Each row is a point. A path goes straight from each point to the next, and from the last back to the first. The post is the endless flat space through its rows: a point in 2 columns, a line in 3, a plane in 4, and so on, so that a path can go around it. How many times does the path go around the post? Going back the other way cancels.

Post:
[[ 7 -2]]
Path (17 x 2):
[[-40   0]
 [-15 -60]
 [ 14 -22]
 [ 47  -6]
 [ 41  41]
 [ -2  30]
 [-51  22]
 [-25 -22]
 [ -2 -57]
 [ 51 -24]
 [ 61  17]
 [ 33  43]
 [-15  28]
 [-57   3]
 [-47 -40]
 [-44  27]
 [-13  26]]
Times around: 2

Post, 8 rows:
[[-11  12 -46  36  42  12  24 -62   8]
 [ -6   8 -12 -67  51 -54  18   2  93]
 [  6  -4 -76  -7 -84  43 -17  53  -4]
 [-24  -2 -42  36 -28 -11 -57  13 -93]
 [-11  14 -18  74 -11 -35  -6 -53  38]
 [-29  18  15  52  49  -8 -15  11  13]
 [-24  -5 -44  43   8 -31  44   7 -10]
 [  9   6  39 -54  18 -22  71 -37  92]]
Path:
[[-51 -23 -21 -18  64   5 -28  -1  47]
 [-53  34 -10  42  -7 -47  13 -14  54]
 [-30  77 -34  49  17 -13  12  -5  28]
 [ 15  40  13  51  52 -17  22  -4   1]
 [  4   9 -24  -1  55  27  22  -8  16]
 [ 19 -55 -52  -8   8   0  24 -29  11]
 [-24 -20 -36  23   7  -1  17 -21  13]
 [-63 -12 -57  31 -15 -25  59 -20   3]
 [-24  26 -21 -15  37 -38   2 -58   4]
 [ 12  55 -45  26 -15 -28 -10  -2 -10]
 [ 34  13 -21  59  -1  -9 -39  11  37]
 [ 25 -42 -11  54 -50 -46  13 -13  10]
 [-16 -14  27   0 -14 -28   6  -8  43]
 [-71   1 -11  57  24 -17 -20 -60  63]
 [-14 -37 -45  11  19   2 -31 -16  42]
 [ -6 -16  -9  36 -32 -46 -12   5  38]]
Times around: 2

Post (17 x 18):
[[   6   -5  -17   12    0    9   38   -8  -28  -14   -4  -23    2  -13
    22    5    7  -13]
 [  -9    4   -9   22  -10   -3  -16   12   13  -45  -26 -121   22   27
    20    1  -14  -63]
 [   0   -7   -5   17  -45   -7   15  -37   11   18  -10   -2    6  -21
    16  -18   -7    1]
 [   1   13  -41   -9  -11   22   26   25  -22   22   55   42 -106   15
   -20  -64   -2    7]
 [   1   -7   11   15    3   -5  -15    5    7  -22  -19   23    4  -13
    20  -36   -8    5]
 [  -9  -19   -9   23    0  -61   14   21   15   19  -18   24    1  -42
   -21   15    3   15]
 [   4    1    2  -16   -9   23   25  -23   18    2  -15   23  -28  -38
     5   21   -6   21]
 [   8   -8   38   32    6    8   -8    7    5   18    5    2  -22  -17
    32   16   17    9]
 [  -2   -7   22  -10  -10   14    5  -10   -3    3  -24   14   19  -13
     0    3   13  -45]
 [  -5    0   23   19  -18   15    2   26  -14   16  -23   42    3    9
   -12    9   -5   22]
 [   7    2  -28   21   21   16    7   -9   17   17    1   23   20   -3
     5    4   -2  -14]
 [   4  -12  -26  -23    7  -17   25   29   -7   26   33  -11  -43  -13
    31   -7  -48    1]
 [  13    1  -12   -9   -9    7   15   11    9  -23   53   40    2   14
    19   25   -4   -5]
 [   5    9   30  -28   14  -40   36  -20   12    3   18   51    9   36
   -47  -47   -6   28]
 [   5   -4   -3  -34    1  -32   -8  -56  -22  -12   14  -35   31  -17
   -31    2  -22   10]
 [  -2    4    9  -10   -5    4    4   32   11    9   11  -20   12  -21
    10  -15   13   18]
 [  -1   -6   49   39   -4   13   26   23   -1    2    4   26   12  -39
   -56   -3  -16   -1]]
Path (20 x 18):
[[ 22  22 -13  14  51  22  23  -8  -8   4  -4  12 -22 -20   3   9 -40 -11]
 [ 37   9  -8 -16  -9  32  17   9   3  18  10  12   2  -3  13 -25  -5   1]
 [ 18   3  30  26  -1 -24  24  18 -22  -5 -18   7 -16 -25 -28   5   4 -32]
 [ -6  17 -17  -2  -8 -62  -8   5   8   3  29  -3 -24   0  -2  -9  -9  12]
 [ -8   3 -10 -17  21  25  19   2 -10  -3  10   8 -30  -9   9  -8 -14 -17]
 [  0 -18  13   3 -19   6  12 -14  -6  19  25   7   1   7   6 -18 -36 -20]
 [  4 -20 -14  48  -4  13  18  12  -3 -19 -20  -2  -3 -16   7  38  -7  26]
 [ -7 -11 -27 -13 -31 -11  23 -14 -15   5  12  -1  19   3  14 -28  -3 -19]
 [ -4  14  47 -16  21 -12  18 -21  16 -20  12   8   4 -19  20   4  21  13]
 [  2  -2  -7 -23  -1 -17  39  15   1  22   5  20  13 -40   1  -4  -9 -11]
 [ 26 -10  40   8 -23  -9  25  14  16  14  40 -31  -4  -5  37  24 -35  -7]
 [  1 -11  -8   0  25  18   5  19  15  18 -32  -1  16 -36 -13 -14 -23  -2]
 [ -8 -20  -1 -46 -26  -7  34 -24   0   0  17  15 -30  44  -9  11  -6 -29]
 [-31 -12  10  10  10  11 -15 -15  -8  19   4   4   7 -42  -4  30  20 -32]
 [ -9  10  17  -2 -30 -33  15 -13 -23 -17  -2   1  -9 -13 -21   8   7  11]
 [ 16  19  32 -16 -14   9   1   4   0   7  13 -16 -19 -13  -1   1  12  10]
 [ 10  -9 -15   8 -13 -14  -3  13  -8 -20   0  -9   2   5  17  -4  -7   6]
 [  3 -33  -3  23 -22  -3  42  -8   0  -8  11 -37 -20 -20 -14 -11 -14   7]
 [-17 -14   9 -19  -6  -9  37   1  22   3  24  10  -5  17   7 -24 -23  13]
 [-14  10  -6  -7  -4 -14  42   7 -15  11   3 -14   1 -28  -9  20  11   6]]
Times around: 2

Post:
[[  23  -48   78  -23  -51   16   10   40  -47  -25  -10   22   28   38
    -2   38    7    0]
 [ -28  -34  -92   56   40   -2   44   11  -86   -3 -111   74    1  -65
   -21   -4  -25    0]
 [ -35   52   16   20   23  -12   12   38    7   -6  -19   64  -10   -5
    11   45  -16   -5]
 [ -15    3   10   32   12  -50  -52   -1   40    4   -8   19   32   30
   -31  -44   33  -23]
 [ -19   -5    4  -14   13    8  -59  -28  -17  -22  -16   34   20   16
     2    6  -55    6]
 [ -10   10   33    3  -18   -3  -17   20   -8  -15   50   20   16    1
    36    8   10  -30]
 [  39   -3   52   19   15   18    6   -1   -9    2  -19  -28   46  -10
    -2   25  -20   70]
 [  42   38   11    4    8  -16  -12  -11   27    9   40  -38  -29   57
   -62   -3   78   13]
 [ -12   -2   33  -52   35  -72  -31   24   16  -18   15  -22   -5   34
     4   48   59   13]
 [   2   25   20   30    3   -5  -16  -16   -5  -28   31   90   24   12
    55    4    3   -2]
 [  59  -40   -9  -31  -21  -22  -33  -13   -6  -27   30   11   16    8
    40   12  -54  -15]
 [  18   10  -54    6  -26  -17    8   19  -12   14   -3  -37   52   55
    -5   34   38   47]
 [ -27  -21  -45  -64  -26  -54  -45  -17   48    2   23  -16  -75   -1
    15   -5   22   -3]
 [  -8  -26   51    0   -3    0   -4  -17  -19  -87    1   39   32   30
    38   -2  -42   12]
 [  28  -22  -26  -55  -19    1   11  -25   -8  -25    3   30    6  -24
    20  -24  -25  -19]
 [ -27  -34    2    9   15  -31   15  -28  -30   17    6   28   13    8
   -16   -1  -38  -10]
 [ -10  -28  -19   -5   42    0   19  -54   24    2    0   26  -48    8
    48    1   -6  -33]]
Path, 27 rows:
[[ -10   25   26   31   35  -11   34  -69   57   -1  -12   22   19   14
     4    0  -14   12]
 [  85  -12   58   19   -2  -24  -65   -7  -17  -38   33   26   54   -9
    84   26  -28   34]
 [  60   51  -61   54   30  -30   33   15   24   22   54   22  -41   17
    32   14   45  -30]
 [  69  -19   46  -10    6  -49  -26   54    9  -72   25   39   55   81
   -45   -5   24  -38]
 [ -38    9  -83 -102    0   -5  -30   16   19  -45  -15  -11  -79   39
   -11   53   19  -40]
 [  10   55  -92    4   42  -33   55  -29   36   26    8  -17  -15  -11
     2   18    0  -50]
 [ -54  -32   37  -48  -18   44    9  -33  -48  -61  -43  -38    5  -15
     2  -36  -55   13]
 [ -15  -81    9    5   40   20   63  -35  -19   14  -23    3  -62  -51
    48  -16  -69    5]
 [  20  -48   -7   45  -21  -18  -70   40  -52  -52  -24    5   37   67
   -43    4   51   52]
 [ -36   13   19   51   11   -4  -11  -13   22    5   -2   53   36   33
    19    2   22   12]
 [ -23  -44   18  -15   53  -11  -11  -60  -12   48   22   53  -25  -34
    65   27  -23  -65]
 [ -26  -19   -4  -42   67  -78   30  -12  -17  -12  -37   41  -21    8
    21   37  -15   -2]
 [  -6  -58    0   -2   -6  -23   42   19  -39    4   20    0    1   30
    65   19  -16    5]
 [ -93   29   40   45   64   -8    5   33   57   -4   41   46   -2   21
    73   40   13  -13]
 [  10  -41   71   35   14   29    7  -27  -45   23   33   44  -16   31
    -2   42   -9  -23]
 [ -17   21  -25   41   -7  -21  -13   12  -58   -8   10   20   12   73
   -16   51   50   -5]
 [ -56    5    4   -4  -11  -26   28  -49    6  -21   11  -31  -14    0
     8  -13    4   22]
 [  31  -67   -2    4  -41    4   53    2    9  -38  -85  -28   21   -4
    16   14   17   -1]
 [  15  -22   49   -3  -36  -17    7  -25  -18  -26   35  -34   86   31
    12  -41   40  -15]
 [   6  -33  -13   -1   12  -49   30  -38    4   -1   19   39  -14   -4
    44   -8  -14    8]
 [  34    6  -69   -3   34  -21  -20    7   21   -1  -10   29   28   -1
    44   -3   -1   -2]
 [ -75  -47  -98  -95  -33  -43   51  -17   22  -21   -1  -18 -104  -30
    31   17   23   32]
 [  61   -3   83  -25  -50  -52    5  -15  -17   -1   99    3   68   82
   -31   27    9  -24]
 [ -11  -16   47    3   11  -54   13    2  -35  -30  -33   47  -14   16
     1   30   43   27]
 [ -32  -26  -26   -7    1  -16   36  -12  -11  -65   13   31   -5   70
    67  -13   -3  -37]
 [ -20    8  -27   -9    9  -42  -64   50   -4   37   29   53   13  -34
    48   40  -11   28]
 [  28   12   12  -43  -10   46    3  -25   32   39   -5   15   36  -18
    -1   18  -32   10]]
Times around: 5
